Rows are points. Two turns around zero, p and q, are shown by what they do to some points. Where does a point land after both, in the order given? Backwards means that the second turn is done in reverse. Each puzzle has new turns, and all numbers are rounded.

Turn p:
[19 -4 2] => [14 3 -13]
[8 -20 -6] => [18 -14 -2]
[-44 25 39] => [-30 36 43]
[28 -2 -26] => [8 -17 -33]
[-11 0 -8] => [-9 -9 5]
Turn q:
[44 -5 -17] => [46 -3 -9]
[26 -17 -9] => [28 -15 -2]
[-34 16 -14] => [-32 10 -21]
[-33 23 35] => [-40 24 26]
[-5 -9 7] => [-5 -8 7]
[2 -8 -3] => [3 -8 -1]
Where do these land?
q, then p: [-37 -4 -31] => [-20 -42 14]
p, then q: [21 15 28] => [8 34 -14]
q, then p backwards: [15 12 -14] => [22 -1 9]
p, then q: [1 -23 17] => [21 7 18]

Turn p:
[2 -40 23 17 25 0] => [-24 -39 18 9 11 20]
[-33 -5 26 -32 14 -17] => [-20 -12 24 -37 -25 -12]
[18 18 -22 -21 -22 -4] => [30 13 -24 -10 1 -17]
[3 23 -20 11 20 -35] => [-6 21 12 -4 35 -29]
[-3 -44 -16 28 -20 27] => [-18 -23 -33 43 -8 16]
[11 26 7 23 12 -24] => [9 16 30 9 25 -11]
[-4 17 -12 -32 -12 33] => [13 21 -28 -22 -23 16]
[7 4 15 6 -17 20] => [17 1 1 14 -16 17]
Turn q:
[-20 10 22 -4 -7 27] => [-8 3 27 10 -3 29]
[27 6 3 22 -1 -32] => [38 -4 -7 -9 6 -25]
[-24 19 -4 22 38 3] => [6 -16 -16 17 37 27]
[-3 -30 39 -19 -8 -30] => [-8 16 32 -41 17 -20]
[40 23 -3 -5 3 19] => [25 -1 -18 -8 -34 18]
[-21 -34 -21 15 -5 5] => [-31 -24 2 15 7 -22]
[0 6 -36 -31 -20 8] => [-23 27 -20 16 -29 -7]
Where do these land?
p, then q: [7 36 -12 -32 12 -6] => [9 38 -24 -16 -11 16]
q, then p: [-9 3 -8 -11 -27 9] => [4 13 15 19 -15 -9]
p, then q backwards: [7 -8 22 33 41 10] => [-46 1 27 5 10 23]
q, then p: [-43 -27 5 35 -18 -21] => [-32 -23 52 2 18 -5]
q, then p: [-1 32 28 -21 -16 9] => [33 22 12 2 -14 26]
p, then q: [23 -18 13 -26 -28 10] => [-10 -12 -6 -15 -37 -27]
q, then p backwards: [13 1 -22 33 17 -4] => [25 -27 -12 -4 -22 -6]
q, then p: [-14 -11 -1 -20 -18 18] => [-7 12 13 8 -30 -5]
p, then q backwards: [18 -7 -25 8 38 -26] => [-32 -20 6 6 27 -31]

Turn p:
[-5 -7 10 -35 -19 13 10 -1 25] => [-15 22 -4 -38 -2 11 11 8 14]
[-1 -22 -2 5 3 -17 22 14 -18] => [7 -28 2 -16 0 -12 -12 -21 0]
[-22 -16 15 24 2 20 17 8 29] => [-4 -20 20 -6 -5 38 15 -3 24]
[-24 2 -14 5 -36 -27 -20 -19 -8] => [-6 24 3 11 -47 -9 -12 -21 -8]
[16 -3 16 21 30 29 -27 23 -32] => [23 -32 -10 21 19 19 -23 34 -22]
[14 -16 -35 -6 5 -14 -15 1 -18] => [-1 -5 -37 10 0 -17 -14 -19 -10]
[16 18 6 3 9 28 17 -8 -8] => [13 -4 6 -1 19 2 27 16 -17]
[26 21 15 8 8 -7 -25 -34 -8] => [26 35 7 29 17 -4 -6 5 -16]
[-39 3 -10 -29 2 -15 19 8 31] => [-53 4 13 -20 -5 -6 6 -10 22]
[19 20 -2 3 -4 -10 1 8 6] => [10 5 0 9 2 -21 7 11 12]
Turn q:
[0 5 20 -21 16 -17 -5 -21 -1] => [22 9 -9 -19 12 13 2 -21 -10]
[-24 -13 -7 13 30 9 6 29 -38] => [-28 29 -5 -8 20 -10 -6 41 -20]
[-12 14 1 -1 13 -28 -7 5 -26] => [0 21 13 -22 8 -11 -13 -4 -25]
[-13 26 27 -13 -10 -2 -15 -19 2] => [16 5 4 -12 -19 32 -10 -19 -12]
[24 -17 -11 32 -20 31 48 -12 17] => [-3 -27 12 62 17 4 19 14 22]
[9 28 12 2 6 -16 -30 12 26] => [19 -6 5 -27 -16 -1 -33 -9 20]
[32 -16 -9 7 -13 31 1 -15 2] => [10 -36 -13 24 -4 -2 19 15 1]
[28 -9 -18 -8 -38 33 33 10 10] => [2 -15 11 40 -22 -8 42 16 24]
[14 -15 -31 28 -12 -6 6 12 -7] => [-20 -20 14 16 7 -34 0 10 0]
[-27 10 -9 -16 13 -1 -10 -19 7] => [0 21 -25 1 -8 5 -13 -21 -10]
[-9 1 13 -23 16 -15 -6 4 10] => [7 19 -10 -25 4 5 0 -14 10]
[-22 -15 13 1 -3 -18 -21 14 -3] => [-27 1 2 -32 1 6 -6 -7 -2]
Where do these land?
p, then q backwards: [2 -2 5 -31 2 12 -6 43 -2] => [4 -19 3 16 21 15 -31 28 -2]
q, then p: [4 24 6 -13 8 0 13 4 -37] => [21 -8 9 -6 7 -28 -2 28 -13]
p, then q: [14 -24 9 -1 5 -4 -34 10 8] => [3 -18 -23 -2 -22 -17 -21 9 9]
q, then p: [10 -24 21 25 -22 5 5 -9 38] => [-5 -5 -4 -6 10 54 6 -18 19]
p, then q backwards: [-27 0 14 11 -28 -6 -1 -7 12] => [-12 24 10 -10 -29 0 0 16 6]
p, then q: [13 -6 -2 -36 9 24 6 -18 -6] => [15 37 -14 3 -2 -16 4 12 -18]
p, then q: [-14 16 2 15 26 -20 9 3 3] => [-12 -7 2 -11 28 22 -16 -6 2]
p, then q backwards: [-33 -18 9 5 -23 -7 28 5 -21] => [4 12 11 -3 -36 -23 -34 3 -5]
q, then p: [-2 18 -29 45 8 11 -16 -14 17] => [10 0 -19 38 -24 18 -35 -9 8]
q, then p backwards: [32 16 -35 -20 15 -14 -5 -17 -13] => [37 11 -14 6 -16 -20 11 -7 -35]

Turn p:
[-6 5 -4 16 0 -6 14 -9 8 -5 -15 14] => [4 -6 11 9 16 -12 9 -12 1 -11 -12 4]
[3 3 0 -14 6 -8 -6 10 10 2 -3 -16] => [-5 18 -17 -1 -2 1 -11 -5 1 -3 7 -4]
[9 -16 -12 -15 -8 0 -12 8 -11 14 -7 -5] => [14 12 -14 -3 -23 -4 0 13 3 7 -7 -5]
[-12 -2 9 7 3 -13 14 12 -18 -15 14 15] => [-8 -15 17 -13 2 -24 -2 2 -9 3 17 10]
[-6 -3 -9 5 -15 7 -8 1 -3 -10 -11 13] => [13 4 11 5 -1 -2 11 13 -3 -11 -4 10]
[-3 9 10 -5 -1 0 -14 -11 -18 3 -5 -9] => [7 -7 -1 12 -12 9 -6 1 -17 0 9 -11]
[0 7 -7 15 5 1 -7 5 2 3 2 -1] => [3 -6 -7 8 8 3 -4 2 3 2 0 13]
[7 6 -7 -1 -14 -15 -1 -5 6 5 11 -6] => [13 6 -1 -4 -2 6 3 -16 9 8 10 3]
[-3 1 -4 9 -4 0 15 2 -9 -5 12 -12] => [-6 -9 -6 -7 4 -3 15 -5 -6 10 10 6]
[5 4 -6 -10 11 14 -5 -8 7 -1 -8 10] => [1 2 1 -4 3 12 -8 4 -3 -12 -19 -3]
[14 -13 4 11 13 10 7 6 10 -14 -2 11] => [-13 -11 0 -9 11 -5 2 12 18 -16 -8 0]
[1 7 9 -3 -7 -2 12 6 11 9 -2 4] => [0 11 6 0 15 -5 -1 -4 4 9 0 -10]
[-9 -9 18 -15 12 10 -8 -17 5 14 13 -17] => [-25 1 1 6 -18 22 -10 -5 -2 12 -2 -15]
Turn q:
[6 -3 -3 -5 -14 0 6 2 11 6 8 4] => [0 -6 -4 2 1 11 3 3 -1 -14 12 3]
[-9 -3 -3 -8 -3 3 -9 4 -9 -2 5 -4] => [-4 2 0 6 1 -2 2 1 -14 6 2 -10]
[6 -1 6 -2 7 9 5 6 6 -29 6 -9] => [20 -2 13 7 17 1 -10 12 -4 1 -9 -1]
[0 4 7 -5 2 5 -11 -9 11 6 7 6] => [-6 0 -3 -3 2 16 -9 -9 2 -3 -2 -8]
[-2 -4 -18 -1 6 -10 14 -7 14 -7 -8 11] => [4 7 -8 -2 -2 -7 -3 0 -3 -22 -12 18]
[10 -4 6 -2 1 5 -1 6 14 10 5 9] => [-6 -14 -1 -7 1 16 -5 2 2 -5 1 5]
[-2 -6 -1 2 8 0 9 -4 -30 10 8 -7] => [-12 5 19 -1 -7 -19 0 -3 -5 10 15 1]
[-9 1 2 12 3 -26 1 -4 13 6 -9 5] => [2 -6 -21 4 -13 -10 -6 -12 14 -5 -7 8]
[8 -6 2 6 -3 8 3 -7 -48 1 -7 12] => [-1 16 29 -10 -25 -6 17 -2 -9 21 9 5]
[12 -6 -19 2 6 5 -3 7 -17 1 4 -5] => [-1 5 4 -17 4 -11 3 8 -16 8 11 5]
[-21 37 4 8 -5 8 -6 3 2 -6 7 -8] => [-3 21 -13 24 18 8 -1 -2 14 19 1 -6]
[-6 -9 1 4 -2 7 -4 7 11 3 1 -1] => [-2 -13 -5 2 9 5 4 -5 -5 0 -3 1]
[6 -3 5 -6 3 -15 1 5 6 -12 1 -3] => [13 -7 -3 3 -5 -5 -12 9 0 -5 -3 -4]
[-9 11 7 -7 1 -4 0 2 15 5 -18 -4] => [-7 -2 -13 6 0 0 4 5 16 -5 -16 -8]
[10 -8 3 2 -10 7 -6 -12 2 9 -10 -7] => [2 -5 4 -15 0 3 14 -9 6 -6 2 -11]
Where do these land?
q, then p: [-2 1 11 2 -11 1 1 4 4 8 -12 11] => [-4 7 6 0 7 -1 18 4 5 2 -11 -1]
p, then q backwards: [-7 7 -6 2 7 8 11 -7 5 13 -1 1] => [-13 -2 3 5 10 12 -9 2 4 -5 -4 3]
q, then p backwards: [-2 4 -17 9 0 -6 -2 4 -2 -1 16 -15] => [0 15 4 3 -1 -12 5 20 -4 -1 -2 -8]
q, then p backwards: [-6 14 0 0 2 4 -7 9 -1 -5 -3 5] => [-2 1 -3 -1 -2 12 -3 6 4 14 0 -7]
q, then p: [10 -24 11 5 14 -11 -2 26 -6 -15 5 1] => [11 -2 -2 2 -24 -19 -7 20 20 8 3 -10]
p, then q: [1 10 14 1 -9 6 2 -13 3 -6 -19 -2] => [12 0 15 1 15 -14 -2 0 9 10 0 1]
p, then q: [-4 6 9 6 -2 10 0 -6 11 12 2 -13] => [-13 1 2 -2 16 -4 6 -12 7 6 -1 6]
q, then p: [0 4 -2 -2 -4 4 17 -19 -9 7 -2 0] => [-6 2 16 0 14 5 0 -11 -4 -5 13 -3]
p, then q: [8 13 0 -10 -4 -13 -6 13 20 -17 -7 11] => [13 14 -3 -1 6 11 -28 9 3 6 -10 -7]
p, then q backwards: [-7 3 20 -12 -1 -4 -4 4 5 1 -10 -9] => [-10 9 -2 -17 -3 -3 -3 -8 -9 1 14 -7]
q, then p backwards: [8 -6 -27 0 3 -1 -3 5 -7 5 7 -14] => [-1 9 2 -7 0 -4 14 22 -12 -14 0 -4]
q, then p backwards: [-14 -6 -22 5 1 10 2 -13 3 6 5 -2] => [-13 11 -6 -2 4 -8 16 2 11 -14 -6 -8]
p, then q: [-3 0 11 -8 -10 10 5 1 3 -2 2 5] => [-8 -4 6 9 5 -1 -3 7 9 7 0 -7]
q, then p: [21 -23 16 -3 12 -6 -9 -4 -20 -5 5 18] => [12 9 13 3 -21 6 2 19 3 10 13 -28]
p, then q: [-2 -4 -17 5 1 -14 -4 -4 -8 -1 10 3] => [5 1 1 -5 -16 13 3 -4 -5 -13 5 4]

Turn p:
[-2 4 -5 -2 -19 1 -28 -31 -1 -22 6 -1 -8 -4] => [-8 7 -2 7 15 -7 -14 -14 12 -14 -21 4 -22 -26]
[4 -2 -4 33 33 1 6 -4 -1 15 -9 -18 2 0] => [-8 12 -5 9 13 0 15 0 20 18 8 8 29 22]
[-33 0 14 -16 -17 19 -9 15 16 19 2 -1 23 -7] => [-2 -9 27 -20 -19 15 -33 -15 -5 -6 14 11 -4 12]
[2 -5 13 -3 18 0 20 7 -13 -10 -9 -5 -32 8] => [-3 12 2 23 -4 1 15 19 -18 22 -11 -14 -1 7]
[10 -29 -2 20 -11 -5 -15 17 11 -22 -13 10 2 -4] => [-3 -5 -12 -10 7 -6 -11 20 5 -26 -29 -7 9 18]
[-8 2 -17 -12 17 -8 25 -12 -15 17 -27 -5 -14 11] => [-6 -9 5 8 1 -23 24 -13 -12 37 5 -11 0 9]
[6 -11 22 -13 -9 18 12 -11 23 22 16 11 15 21] => [6 -25 20 20 -13 7 -19 -3 -7 -15 24 -1 22 -14]
[-4 -3 21 -7 -5 -28 -26 -9 -14 18 19 13 -2 -1] => [2 13 -27 11 -13 -11 -19 -13 -19 -11 9 24 -6 -9]
[-18 12 1 14 7 -13 10 3 -5 -32 9 11 2 2] => [-5 22 13 -6 5 -2 27 10 -9 -19 -9 11 -8 -1]
[-6 -10 -9 -10 -12 10 -14 -3 -13 -5 16 2 17 -20] => [-7 -7 -11 -15 4 23 -8 -21 -3 -13 -7 5 -10 -7]
[-14 -2 -1 -17 -30 7 17 4 34 8 15 -2 7 -17] => [-18 -11 20 -24 -14 7 -21 2 -1 -15 24 -20 -4 -15]
[6 28 -35 3 32 11 3 5 4 -16 -6 5 -9 -10] => [0 -4 1 -2 16 6 37 12 28 11 6 -1 -28 12]
[15 17 -18 8 10 3 5 9 -23 25 0 -12 -14 21] => [24 6 -14 11 -17 -3 23 -13 16 27 5 -9 7 4]
[23 0 10 11 -23 -3 -8 4 -4 -9 -17 7 8 -18] => [4 -9 -14 -21 2 -3 -13 19 5 0 -23 10 8 -14]
[20 -2 10 -8 9 -13 1 6 0 -7 -1 -15 4 18] => [25 8 -5 9 16 -3 -3 9 -11 3 5 -9 9 0]
Turn q:
[0 10 7 4 -20 3 -10 -25 22 13 -21 -24 8 9] => [8 -18 18 8 -10 -7 -10 -28 4 -24 -22 4 15 -3]
[-9 8 -17 1 -7 19 -5 16 -8 -26 -7 3 1 -34] => [-9 0 -18 1 10 29 8 12 17 11 -20 4 -8 -24]
[2 19 -18 6 -21 19 9 7 17 -26 8 14 -18 -4] => [-35 2 -20 4 13 21 5 -6 8 7 -16 17 14 9]
[12 -1 15 -3 17 -31 2 -7 6 0 11 -16 16 10] => [12 4 18 -3 -5 -12 14 -5 1 -17 32 -9 13 -2]
[-16 8 -20 13 -19 0 -12 -6 14 10 -16 -7 26 25] => [-12 -24 8 3 -5 -31 -19 -3 14 -9 -16 9 18 -16]
[-14 27 6 -15 -30 8 -8 -13 4 8 -7 -13 23 24] => [-14 0 28 14 -17 -14 -14 -4 8 -11 -30 -10 26 -6]
[5 -10 13 7 18 3 27 -4 3 17 12 0 12 1] => [17 8 17 2 -3 -9 5 -8 -8 22 20 15 0 5]
[19 -18 2 -10 22 -8 14 7 -14 10 10 -22 -16 12] => [7 -9 9 -15 -11 -4 25 0 -27 7 20 -12 -12 14]
[1 18 -19 -12 13 9 -11 12 -1 -2 -6 24 -19 -23] => [-8 -3 -23 9 25 21 -8 1 7 18 -4 -22 -10 1]
[-12 20 -15 23 -12 19 -22 -8 -15 -10 3 13 -7 -12] => [-12 -2 -23 12 7 20 -26 12 -10 -1 -16 8 8 -21]
[9 -5 19 5 12 2 -8 23 -8 -7 -10 9 -6 0] => [12 12 -4 -8 25 -3 11 14 -10 -4 -5 -4 -9 2]
[21 -30 4 -13 12 -1 -11 -1 -13 0 6 15 4 -7] => [17 1 7 -22 4 13 -8 21 2 1 17 -5 -16 15]
[-1 -28 10 -10 34 -12 25 -4 -12 -14 3 11 -22 -2] => [2 26 -7 -25 0 2 11 -11 -12 11 30 -4 -32 8]
[-26 -1 5 2 -19 -1 -19 -4 19 17 9 -14 10 9] => [-6 -12 14 30 -14 -17 -10 2 8 -21 -8 10 -3 -1]
[9 -17 8 1 1 -27 28 5 -14 11 6 7 -12 -8] => [20 15 -19 -9 -18 -8 15 0 -3 12 19 -1 -4 18]
Where do these land?
q, then p backwards: [-7 2 14 14 -11 28 -2 6 -30 -20 2 -4 1 -9] => [4 8 31 6 -8 1 6 5 -24 -28 5 3 -5 -14]
p, then q backwards: [12 -4 4 -11 23 -8 -24 -6 7 -1 12 3 20 -2] => [7 -7 5 24 12 -4 -17 -3 19 0 7 16 -12 -12]
p, then q: [-7 -10 -31 16 16 -12 -8 -9 10 10 2 20 23 2] => [-28 13 5 -20 -6 -10 -6 -12 13 -3 32 11 -2 2]
q, then p: [-2 15 -3 4 14 -9 -13 7 17 6 7 29 -11 -1] => [1 19 -5 13 12 1 14 -11 19 -10 12 4 0 20]
q, then p backwards: [-4 11 -23 -8 13 -21 -19 -3 -7 -5 5 21 12 28] => [8 -17 -2 -1 -13 -17 10 -9 40 11 -3 -13 -6 -16]
p, then q: [19 -15 12 -6 -18 -7 1 -19 16 5 0 2 -2 27] => [23 -8 -7 -7 0 8 9 15 9 -24 16 9 5 -21]
q, then p: [-12 -16 15 8 -2 17 -4 10 -23 13 -9 -20 -25 -10] => [0 -5 -18 1 -16 -7 14 10 -1 29 -33 -12 0 -6]
q, then p backwards: [-3 5 3 -9 20 -26 8 -29 0 8 -2 27 13 5] => [-5 5 -2 -5 -10 -15 -9 1 22 27 9 -35 2 8]
q, then p: [2 19 -2 1 5 20 10 16 -14 11 -10 -25 -2 -1] => [-11 -8 -7 -11 -3 0 2 -3 -11 31 -6 3 26 3]
p, then q: [12 -7 -12 -5 -2 8 13 9 -14 -14 -2 -13 -22 -22] => [-1 -22 3 8 -8 -5 14 -12 -6 19 -21 -7 -16 -8]
p, then q: [9 -12 2 1 -2 -32 4 -17 33 -10 -4 1 -5 24] => [5 6 -11 -1 3 -6 27 11 3 -23 32 -6 8 -25]
p, then q backwards: [5 5 -2 -2 -19 -19 -2 -33 20 9 28 -4 -2 11] => [-29 15 1 12 20 -30 -11 -16 7 -9 -3 -4 15 5]
q, then p: [0 10 7 3 -23 18 -6 13 -11 -3 -30 -17 -3 -27] => [-7 -30 4 -14 12 -7 2 19 12 29 -20 -7 9 7]
p, then q: [-27 -6 8 -14 -11 6 9 21 -2 -6 -3 -20 -5 -15] => [-3 5 17 12 -11 2 -4 5 -19 -6 -28 -23 -6 0]
q, then p: [9 -7 -9 -13 3 -16 -1 5 2 20 15 38 22 11] => [29 17 -8 5 -7 -4 -18 -3 6 -23 31 -4 3 15]
p, then q: [-11 4 0 -2 3 48 11 9 -3 -12 -10 -11 -6 -11] => [12 3 25 11 9 -9 -1 -13 -14 3 -33 13 -20 11]
p, then q backwards: [3 4 18 24 -8 6 23 21 -1 -12 -1 -29 -7 -11] => [14 16 10 -18 -12 9 9 3 -31 -19 6 14 20 0]
